Rows are points. To make a cloud, some directions were put in groups of two or more. Within a group, all points are equally far from the middle, so they leave a hole (a ring in 2 directions, a hollow ball in 3). The other directions are filled evenly. Then the cloud was stretched, turned, moved and blurred a little. How many holes are there, and how many directions does each take, smallest first?

Cloud, 14 rows:
[[-40 -36]
 [ 19  38]
 [-39  31]
 [-19 -47]
 [ 36  22]
 [ 43  -8]
 [ 13 -46]
 [-24  41]
 [-39  31]
 [-50 -21]
 [ 27  34]
 [ -9  45]
 [-51 -16]
 [-26  40]]
Holes: 1 (2)

Cloud, 27 rows:
[[ 41  36  45  28]
 [ 20   4 -71   2]
 [ 22   5 -54   5]
 [-52  52  50   5]
 [ 62  28  50 -25]
 [ 12  40 -27  53]
 [ 24 -20  48 -19]
 [ 17  41  33  36]
 [  8 -44 -19  25]
 [ 48  -9  10  18]
 [-37 -13 -15  43]
 [ -2  90   2   8]
 [-61  13  25 -21]
 [-40 -27  32  -3]
 [ 12 -16  18 -40]
 [ 38   9 -41  35]
 [-71   6  16 -34]
 [-15  18  86  28]
 [-47  -9   3 -11]
 [ 38  -4  29  -3]
 [ 15 -15 -57  -7]
 [-14  22 -48 -40]
 [  6  67   7   1]
 [-38  59  57   5]
 [-33  16  40  28]
 [ -7 -11   7  -7]
 [-11  45  44  -1]]
Holes: 0

Cloud, 53 rows:
[[  6 -57 -41 -10  10  24]
 [-10  41 -54  13  10  -6]
 [-17  -6  -5 -39  33  55]
 [-47  -3  16  82  35  11]
 [-23 -58 -11 -43 -10  23]
 [ 20 -16   3  12  20   1]
 [ 40 -40  14   6  34  -4]
 [  8  51 -17  49  47 -28]
 [ 23  67 -38 -16  -3  18]
 [-47  18   7   2  15  40]
 [  7  21 -12  37 -15  -9]
 [ -4  46  -9  18  32 -16]
 [  6 -64  27  -8 -13 -32]
 [ 56 -30 -20 -20  19  53]
 [  3 -57 -16   4   7   6]
 [  9 -13 -10  -2 -52 -17]
 [-13 -42  16  25  91   6]
 [-29 -17  50  -1  20 -12]
 [-14 -27  23  17  55  67]
 [  8  -1  13   2  68 -19]
 [-34  77 -21 -16  51 -15]
 [ 36 -95  14  26 -15  22]
 [ 27  39 -18  10  63 -24]
 [ 14 -40   8   2  16 -36]
 [-14 -19  21  73   5  45]
 [  3   7  29 -36  49  30]
 [-26 -23  -6  -9 -16  41]
 [ -7  -9  60 -33  47  23]
 [-61 -12   4  -1  39   8]
 [ 29  35 -16  19 -21  21]
 [-34  -4  32  19  29 -10]
 [ -9 -39 -61 -25  -4  36]
 [-13 -54  37 -20  12 -17]
 [-13 -13 -51  45 -27 -20]
 [ -8  31 -25  13 -36 -12]
 [-49  23  -7  44  -4  40]
 [ 20 -41  15   9  36  28]
 [-16  41  23  21  13 -57]
 [-25   0  30  -9  48  59]
 [-14  32 -25  30  81   7]
 [ 41 -46  20  32 -32   7]
 [ 23  14 -52  63  21  -7]
 [-29   1 -29   9  52  20]
 [ 34 -43  -8 -64 -12  14]
 [ 29   2  -8   1  -8 -47]
 [ 47  47 -15 -26  16  12]
 [ 45  20   1  83  -8 -46]
 [-36 -46  51  -9 -10  20]
 [  9  20  42  32  18  26]
 [ 52 -83  -5  40  -4 -35]
 [ 15 -17  23  -9 -13 -35]
 [ 14  24  -1  -8  51   8]
 [ -1 -12 -32  40   7  39]]
Holes: 0

Cloud:
[[ 12 -13   8 -47  -6  49 -17   9]
 [-29 -87   8 -34  31  69 -63 -20]
 [-33 -26  -7  40  61  16 -50  -8]
 [-29  11   5 -31   4  48 -40 -53]
 [-39  25   0 -48  -4 -25  11 -57]
 [ 48   9 -11  20  11  21  18  -4]
 [ 10   1 -50  19 -28 -17  40  -1]
 [-78  -5 -52  -8 -30   1  20   3]
 [-67   8  23 -23 -32  11  11 -31]
 [ 36 -61   7  -1 -45   1   3   8]
 [  5  42  43  40   6  -3  21 -14]
 [-61   8 -22  15   4  13  22   5]
 [ 24 -25  21  26  24  78  -6 -47]
 [ -8 -27  42   9 -15  -2   3 -58]
 [-10 -39 -11   6  28 -30 -10   4]
 [ -6 -45   8   7  -1  52  -1  41]
 [-28 -49 -11 -13  36  36 -65  -8]
 [  2   2  40 -22  29  66 -31 -35]
 [-11 -26  22 -37  21  29  22 -55]
 [-15  -2  30  39  10  12  20 -45]
 [-40 -17  15   3  55  52 -78 -32]
 [ 14   9  -4 -13 -11  11  39  10]
 [-42  23   5 -41 -55 -29   5  -8]
 [ 34  -3 -11  32 -46  20 -16 -21]
 [-21 -10  -3  35 -49  17  25   1]
 [-15 -21 -34  34 -17 -32   2   3]
 [-11   7  47 -37 -48 -11  12 -28]
 [-22 -28 -13 -33  35  58 -50 -29]
 [-64 -26  14 -25  11  -1  24 -61]
 [-42 -22 -10   3  -2  -7 -69 -19]
 [  8 -21  63  47  55  17 -16 -34]
 [-39  34  35  57  67  39 -25 -39]
 [-41 -23  39 -31 -62 -18  19  -7]
 [ 13 -17  70  22  -2 -11 -22 -32]
 [ 20 -26  41  30  44 -12   7  23]
 [  9 -49  -9 -12  13  54 -73  -8]
 [  7  31  42  76  40  22 -11 -23]
 [-52 -43 -37 -43  -3 -18  -7 -13]
 [-29  70 -27  -8 -25 -35  31 -22]
 [  8  28  32  69  34  33   1  -8]
 [-75 -15 -10 -50  -7 -33 -25 -59]
 [-38 -43 -15 -19 -52 -18 -37 -17]
 [-62 -42  13 -18   8 -15 -35 -67]
 [-16  10 -47  -4  -3 -18 -36  10]
 [-86   8   0 -21 -28 -35  29 -23]
 [ 31 -19   8 -37  17  58  -6 -16]
 [  1 -20   3   0  -1   8 -19  43]
 [ 42 -18  -1  15  13  87 -55  11]
 [  8 -22  77  29  26  40 -36   5]
 [ 30 -61  45   5  39  76 -50 -43]
 [-38  19  25 -42  33   8   0 -36]
 [ 22 -56  17 -11  20  77 -74   4]
 [-15   3 -26 -31 -24 -69   2 -30]
 [  6  23  55  10 -11   9   9 -34]
 [ 31 -16  33  -1 -49  28  19 -18]
 [-35 -15  -7 -63  -6 -29 -29 -43]
 [-53   9  48  18  49  20  -1 -24]
 [-38 -63  19 -17 -33 -21  35   8]
 [-14  18  54  35  16  42 -20 -31]
 [-21  42 -43  -4 -17 -70  16 -48]
 [ 19 -22 -19  26  26  38  -7 -51]
 [-26 -15  -7 -58 -76 -26  30 -51]
 [ 32 -17  50  -2 -18 -19 -35   7]
 [-95 -30 -10 -32 -26 -12 -19 -25]
 [ 20 -29  14 -20 -16 -41  15 -43]
 [-63   8  13 -31 -52 -21  27 -50]
 [-44  11   6  10  50  10   4 -66]
 [-45 -42  17 -40 -70 -44  40  -8]
 [ 21  31 -43  14  11 -23  -4 -32]
 [-56 -14  27 -39  36  -9 -35   8]
 [ 21 -34  10 -21  26  37  -4 -54]
 [  1  22  46  52  61  39  -5 -32]
 [-19 -61   9   0  47  46   0 -37]
 [-72 -46  -3   2  16  -6   1 -35]
 [-19 -13  55 -40   9  58 -23 -45]
 [ 28   3  41  24 -14  -5   3 -36]
 [  1  -8  57 -27   6  34 -56 -45]
 [ 25   2  48   4 -12 -33 -15 -45]
 [ 19 -21  -9  10  -9  56 -73 -10]
 [  5  -6  46  55  53  30 -11  12]
 [-78   3 -62 -32 -42 -16  33 -46]
 [-13 -24  45 -26  12  67 -65 -27]]
Holes: 1 (6)
